Each row is a point. The points of each table are mixes of a few directions, plus a little noise. How many directions does each table use, and how many do they share? Where both have some left over, give the other angles between the two spaces (their principal angles), to ten degrees, smallest first.

First (5 x 2):
[[-32  23]
 [ 67 -48]
 [  0   0]
 [  9  -6]
 [-44  31]]
Second (5 x 2):
[[-63  45]
 [ 31 -22]
 [ 39 -28]
 [ 20 -14]
 [-25  19]]
Directions: first 1, second 1, shared 1

First (8 x 4):
[[-18 -61  34  -1]
 [  4  14  -8   0]
 [-16 -55  31   0]
 [ 22  76 -42   1]
 [ 11  38 -21   0]
 [ 22  79 -44   0]
 [-20 -71  40  -1]
 [ -5 -19  10   0]]
Second (8 x 4):
[[ -9   2 -16  52]
 [ 11   4   4  50]
 [ 13 -16 -23 -39]
 [  8  -2  -8  29]
 [ 58   8  49  44]
 [  3   6  12  19]
 [-58  -7 -41 -62]
 [-26   6  22 -92]]
Directions: first 1, second 3, shared 0; angles 80

First (10 x 8):
[[-19 -24  12 -63 -37  13 -72  23]
 [ 14 -10 -22 -10  -4  -8  15 -56]
 [ 22  16 -22  38  25 -28  41 -72]
 [-14 -37  -3  31  41   2  37 -55]
 [ 12  23   0  10  -8   8  22  45]
 [-10 -33   3 -76 -49  31 -50  35]
 [ 19  60   3  48  15 -28  17  21]
 [  3 -25  -8 -63 -49  30 -20  32]
 [ -6  46  27  50  22  -6   8  79]
 [-20 -15   9  36  43 -18   0 -52]]
Second (7 x 8):
[[-90  24 -57  26  -3 -63  -5   9]
 [ 34  -5  20 -13  10  23   5   1]
 [-50  -2 -39  27 -17 -49 -19   0]
 [ 48   7  12 -26  63  10  10  21]
 [ 57 -44   0   9   9 -22 -39   1]
 [-24  26  49 -15 -70  89  46 -31]
 [ 24  -5  14  -8   9  14   1   0]]
Directions: first 4, second 3, shared 0; angles 60, 60, 90

First (8 x 12):
[[ 77 -11  45   3  16  15  34   6  24  40 -28 -39]
 [ -6 -22   3  -7  46   9 -15  56 -45  -3 -10  69]
 [-38  13 -42  -3 -20   2 -29   1 -28 -31  43  65]
 [ 28  -9 -44 -16 -58   2 -41  -4   4   3  23  45]
 [-45  27 -11 -22  19 -15  33 -39  -8 -36 -16 -38]
 [-21 -22  38  20 -59 -37 -14  -6  30 -30 -21 -32]
 [ 35  67 -22  14  36  55  49 -38  -1  33  74  -3]
 [-30 -43  34  10  21 -30 -17  23  24  23 -63 -67]]
Second (10 x 12):
[[ -30   -2   31  -15  -32  -29   23   30  -17  -39   -7   20]
 [   4   20    8   -5  -42   -6   26   -4   16    5   24  -18]
 [  26   36  -55  -25  -29   18   14  -26   20   47   45  -21]
 [  -6   -9   37   59   54   18  -14   -6    2   -5   -2   -5]
 [  34  -35  -71  -71   -7  -11  -41   -4   -6   18  -55   11]
 [ -10  -11   18   -6  -12  -16    3   14   -7  -21  -17    8]
 [  14   11   14  -10  -57  -14   25   -5   24    4   11  -27]
 [  52  -96   23   62  113   19 -102  -28   18    8 -116  -24]
 [ -38   39    9   14    3    9   33   13  -18  -10   54   20]
 [ -46   47  -15   -3    9   12   33   17  -32   -8   63   37]]
Directions: first 6, second 4, shared 3; angles 50

First (10 x 18):
[[-37 -52 -32  36 -10  10 -27  11  -3 -40 -42 -22 -11  18  28  26  -5  40]
 [ -2  35   7  -4 -59   2  12  13  -4 -21   1   9 -42 -12  -5   1  29 -13]
 [-17 -76 -26  24  79   3 -31 -12   5   9 -23 -24  53  27  21  12 -43  39]
 [-26 -41 -23  25   0   7 -20   7  -2 -26 -30 -16  -3  15  21  18  -7  30]
 [ 34 112  44 -41 -93  -7  47  11  -5   3  43  37 -61 -39 -36 -24  55 -63]
 [ -6  16   0   3 -42   2   4  10  -3 -20  -6   3 -29  -5   1   5  19  -3]
 [  0  32   7  -4 -53   1  11  11  -4 -18   2   9 -37 -11  -5   0  26 -13]
 [-27 -94 -36  34  83   5 -39 -11   4   1 -34 -31  54  33  29  18 -48  52]
 [ 22  47  22 -23 -19  -5  21  -2   0  15  26  17 -11 -17 -19 -15  16 -30]
 [ 59  21  38 -49 115 -18  20 -39  12  96  63  19  86  -8 -35 -42 -40 -40]]
Second (9 x 18):
[[-12 -22 -19 -53  43  -3 -10 -42  17  33 -42 -49  59  -2 -25 -29 -30 -31]
 [ -5  -8  -8 -20  17  -1  -4 -16   6  13 -16 -19  23   0 -10 -11 -12 -12]
 [ 13  23  21  58 -47   3  11  46 -19 -36  46  53 -65   2  28  32  32  34]
 [  7  12  11  30 -24   1   6  23  -9 -18  24  28 -34   1  15  16  16  18]
 [  6  11  10  27 -21   1   5  21  -8 -16  22  24 -30   1  12  15  15  16]
 [ 14  26  24  65 -52   4  13  51 -21 -40  52  60 -73   2  31  35  36  38]
 [-15 -27 -24 -66  54  -4 -13 -51  21  41 -53 -61  74  -2 -31 -36 -36 -39]
 [-19 -34 -31 -84  68  -5 -17 -66  27  52 -68 -77  94  -3 -40 -46 -47 -49]
 [ 10  18  16  44 -35   3   9  35 -14 -27  35  41 -49   2  21  24  24  26]]
Directions: first 2, second 1, shared 0; angles 50

First (9 x 24):
[[ -36   14   21   44    2   31  -22  -17   -5  -26  -38  -20  -16   -3
    33   20   38  -22  -74  -10   31   -1  -52   -9]
 [  20  -12  -22  -33   17  -18    5  -23   -1   22  -15    6   -4    5
   -16   38   -6  -33   28   17  -32   13   36  -40]
 [  42   17  -67   15  -34  -21  -26   99  -35   31   18    6   -3  -50
   -20    8  -46   42   51   -8    5  -36  -31   71]
 [  46    0  -73  -20    0  -29  -20   32  -30   43  -25    5  -14  -30
   -25   69  -27  -28   49   14  -31   -8    9   -9]
 [ -36   10   68   35  -29   25   21   29   25  -44   68    1   27   13
    18 -120    0   88  -24  -29   49  -14  -27   76]
 [ -56    6   60   37   11   40   -3  -51   16  -44  -26  -19   -7   22
    40  -11   52  -19  -89  -10   34   11  -36  -23]
 [  42  -23  -34  -63   19  -37   19  -20    3   38    5   19    5   10
   -36   30  -27  -25   73   25  -55   16   72  -41]
 [ -43  -10   68   -1   21   24   23  -73   32  -35   -3   -6    7   41
    22  -30   39  -16  -50    0    9   25   15  -40]
 [  21   -2  -21  -13   -7  -15    2   24   -5   16   16    8    5   -9
   -15   -4  -22   14   36    2  -11   -6   13   16]]
Second (10 x 24):
[[-47  27   3  12 -60 -43  69 -28  -9  85 -16   2 -24  13  51  -2  39  20
   16  63  25  -7 -24  25]
 [ 43   2 -45 -24  28 -22  33  12  19   8 -32  15  16   8   2  18 -37 -21
   42 -17 -42  -9   1 -41]
 [ 13 -26 -31  16 -39 -10 -55  31 -44  56  20  -9 -48 -77 -29  21  18  14
   10  16  28 -11 -49  74]
 [ 29  10 -31  12   7   4 -25  39  -4 -11   3   1  13  -2  -9  16 -24   3
    0 -17  -5 -16  -9  -6]
 [ 15 -68  25 -42  29  39 -97  -3 -37 -51  22 -14 -38 -84 -82   6  -6 -28
    2 -32  -6  38  37  51]
 [ 31  -2   8   8  56  12  41 -18  72 -47  -3  14  52  59  23 -37 -15  -6
  -25 -47 -24 -13 -17 -85]
 [-46 -23  56 -24 -14  42 -85  -7 -61 -44  28 -22 -37 -51 -55   8  15  -8
  -19  10  25  45  67  72]
 [-11  33  13   0  17  18  -1  10   6 -53  -2   0  34  48   8   3 -23  -3
  -16 -12 -10   3  45 -33]
 [-13  22  17  29   2  11  14  -2  24 -18  13   0  26  43  26 -21   8  17
  -36  -5  15 -12 -12 -25]
 [-15  27 -15  10 -25 -50 108 -34  35  75 -31  14   5  45  67 -13  21  11
   24  37  -4 -20 -39 -32]]
Directions: first 3, second 5, shared 1; angles 30, 90

First (8 x 32):
[[ -50   50   56  -21   -5   63   12   53  -32 -121  -48  -41  -52   24
    -8  118  -44  -21  -21   31  -65  106  -27  -50    4  -13   12  -79
   -19   -5  -20   47]
 [  34  -34  -38   14    3  -43   -8  -37   22   83   33   28   35  -17
     6  -81   31   14   14  -22   44  -73   19   35   -3    9   -8   54
    14    3   14  -33]
 [  28  -27  -30   11    3  -35   -7  -29   17   66   26   22   28  -13
     4  -64   24   11   12  -17   35  -58   15   27   -2    7   -6   43
    10    2   11  -26]
 [ -49   48   55  -20   -5   63   12   53  -31 -118  -46  -40  -51   24
    -8  116  -44  -21  -21   31  -64  104  -26  -49    4  -13   11  -77
   -20   -4  -20   47]
 [  26  -26  -29   11    2  -33   -6  -28   16   61   25   21   26  -13
     4  -61   23   11   11  -16   33  -54   14   26   -2    7   -6   40
    10    2   10  -25]
 [  16  -16  -18    7    2  -20   -4  -17   11   39   15   13   17   -8
     3  -38   14    7    6  -10   21  -34    9   16   -1    4   -4   25
     7    1    7  -16]
 [   2   -2   -2    1    0   -2    0   -2    1    5    2    1    2   -1
     0   -5    2    1    1   -1    3   -4    1    2    0    0   -1    3
     1    0    1   -2]
 [  -6    6    7   -3   -1    8    2    7   -4  -15   -6   -5   -7    3
    -1   14   -6   -2   -3    4   -8   13   -3   -7    1   -1    1  -10
    -2   -1   -3    6]]
Second (11 x 32):
[[ -17   49    1    1    1  -18   -4   -6   14   33  -24  -20   -4  -80
     5    8  -21  -19    7   12   75   37  -12   15  -23    1   52   -1
   -26   25  -13    1]
 [ -13   23   47   33   54  -38  -37   53  -30   -1   10  -25   -3  -24
    50  -69   19  -21   12   80   25   23  -17  -10   24    5   -6  -11
   -11  -29   37   -6]
 [   4  -15    9    6   10    0   -5   13  -11  -13   12    3    1   27
     8  -17   12    4    0   11  -25  -10    2   -8   14    0  -22   -2
     8  -16   12   -1]
 [  13  -45   20   14   23    3  -12   30  -29  -37   31   11    3   79
    17  -40   33   12   -3   23  -73  -31    6  -22   37    1  -62   -4
    24  -42   31   -4]
 [ -26   66   30   21   35  -42  -27   27   -4   34  -19  -36   -6  -99
    36  -35  -10  -34   14   62   94   53  -24    9   -9    4   51   -8
   -34    9    9   -3]
 [  -6   18   -2   -1   -3   -5    0   -5    7   13  -10   -7   -1  -31
    -1    7  -10   -7    2    1   29   13   -4    6  -10    0   21    0
   -10   12   -7    1]
 [ -10   38  -31  -22  -36    6   21  -43   36   36  -33   -5   -2  -71
   -29   56  -37   -6   -1  -42   65   24   -2   23  -41   -2   61    6
   -21   47  -39    5]
 [  20  -69   35   25   40    2  -21   51  -47  -57   49   15    4  121
    29  -66   52   17   -3   41 -112  -46    8  -34   58    2  -96   -7
    36  -66   51   -6]
 [  12  -26  -34  -24  -40   31   28  -37   20   -6   -3   22    3   33
   -37   49  -10   19  -10  -61  -32  -24   15    5  -13   -4   -5    8
    13   16  -24    4]
 [  14  -21  -69  -49  -79   51   53  -79   48   10  -21   31    3   14
   -71  103  -34   26  -16 -114  -15  -24   22   20  -41   -7   23   16
     9   49  -57    9]
 [   7  -20   -5   -3   -6   10    5   -3   -2  -12    8    9    1   31
    -7    4    6    9   -3  -12  -29  -16    6   -4    6   -1  -18    1
    11   -6    1    0]]
Directions: first 1, second 2, shared 0; angles 90

First (11 x 32):
[[ -18   29   38    3   -9   10   -4  -38   -3  -13  -31   11   24    4
    33   32    2  -18   21   24   56    2  -15  -71    3   -7   21  -27
    45   45   10   -2]
 [   0   37   -7   52  -15  -41   22  -26  -19   -5   34   -2   -4   11
   -16  -13  -20  -13  -68   26  -43    5  -83  -11   27   15   33   13
    -4  -17    1   10]
 [ -26  -42   20   -4  -78   70    3  -38   70   22  -55   13    6  -10
    35   21   53   11   49  -30   55  -13   97  -32   23  -39   20    2
    97   47  -25  -42]
 [ -10  -45   14  -17   58  -43  -12   53  -60    9   15   -5  -10   19
     2    2  -22   10    3   -2  -47   -7   -2    4   -7    7  -27   -6
   -45  -23   -7    1]
 [  12   60    0   37  -54   21    5  -64   41  -13   -2    7   17  -23
    -9    0   21  -15  -18   10   30   -2  -48  -23   22   -8   44    4
    31   16    8   -8]
 [  11   27    6  -46   72   -9  -20   30  -36  -25   -7   -3   13    2
     7   13  -28  -10   34   20   39   14   -8   -3  -49   18  -36  -32
   -45    9   30   33]
 [  29   21   16  -27   53   -8  -43   21  -24  -19    9    1   18  -31
   -20    3    7    0   35   -7    8  -17  -39    6  -21   -3  -16  -18
   -72  -14   16   -4]
 [ -31  -79  -32   13  -46    5   44   21   22   41    1   -7  -39   37
    12  -18   -3   21  -32  -20  -50   10   88   37   21    0   -8   36
    54  -12  -35   -5]
 [  37   -7  -46  -17  -46   66   -7   -2   84    9   -4   -4   -8  -44
   -34  -29   46   20   25  -49   16   -9   65   79   -7  -17  -11   28
    -7  -17   -5  -16]
 [   9   50    7  -49   92  -23  -14   30  -55  -36   -5   -5   16   13
    13   18  -50  -22   25   41   48   27  -30  -16  -61   32  -40  -43
   -50   15   43   54]
 [ -13  -51  -16   55  -28  -49   27   14  -21   32   46   -6  -32   21
   -22  -29   -5   17  -75  -13 -113  -12  -27   28   50    2   20   42
    -7  -50  -36  -19]]
Second (10 x 32):
[[   6    0   -3  -10    7    7   -6    7    3   -2   -2   -1    1   -6
    -3   -1    2    3   10   -6    6   -1    8   10   -8   -1   -8   -1
   -10   -3    3    1]
 [ -29    3   16   52  -35  -30   29  -34  -17    8    7    4   -4   28
    16    6  -14  -11  -53   25  -28    4  -42  -48   39    3   39    8
    49    9  -13   -4]
 [ -17    2    9   30  -20  -18   16  -20   -9    5    4    2   -2   17
     9    4   -7   -7  -31   15  -16    2  -25  -28   23    2   23    4
    29    5   -8   -2]
 [  70   -8  -36 -120   81   71  -68   79   39  -18  -18   -9    8  -65
   -38  -15   31   26  121  -59   65  -10   97  110  -89   -8  -91  -17
  -113  -22   30    9]
 [ -28    3   14   47  -32  -29   27  -31  -15    7    7    4   -3   26
    15    6  -12  -10  -48   23  -26    3  -38  -44   35    3   36    7
    45    9  -12   -4]
 [ -23    2   12   41  -28  -24   23  -27  -13    6    6    3   -3   22
    13    5  -11   -8  -41   19  -23    4  -32  -38   30    3   31    5
    39    8  -11   -3]
 [ -27    4   14   47  -32  -28   27  -31  -15    7    6    4   -3   25
    15    7  -12  -10  -48   22  -26    4  -38  -43   35    3   36    7
    44    8  -12   -3]
 [ -12    2    6   21  -14  -12   12  -14   -7    3    3    2   -2   11
     6    3   -6   -5  -21   11  -12    2  -17  -19   16    2   16    3
    20    4   -6   -1]
 [  -5    0    2    8   -4   -5    4   -4   -3    1    1    1   -1    3
     3    1   -2   -2   -8    3   -4    1   -6   -7    6    1    6    1
     7    2   -2   -1]
 [  67   -8  -35 -115   79   69  -65   76   38  -17  -16   -9    8  -64
   -37  -15   30   25  116  -56   64  -10   93  106  -87   -7  -88  -16
  -110  -21   30    9]]
Directions: first 5, second 1, shared 1
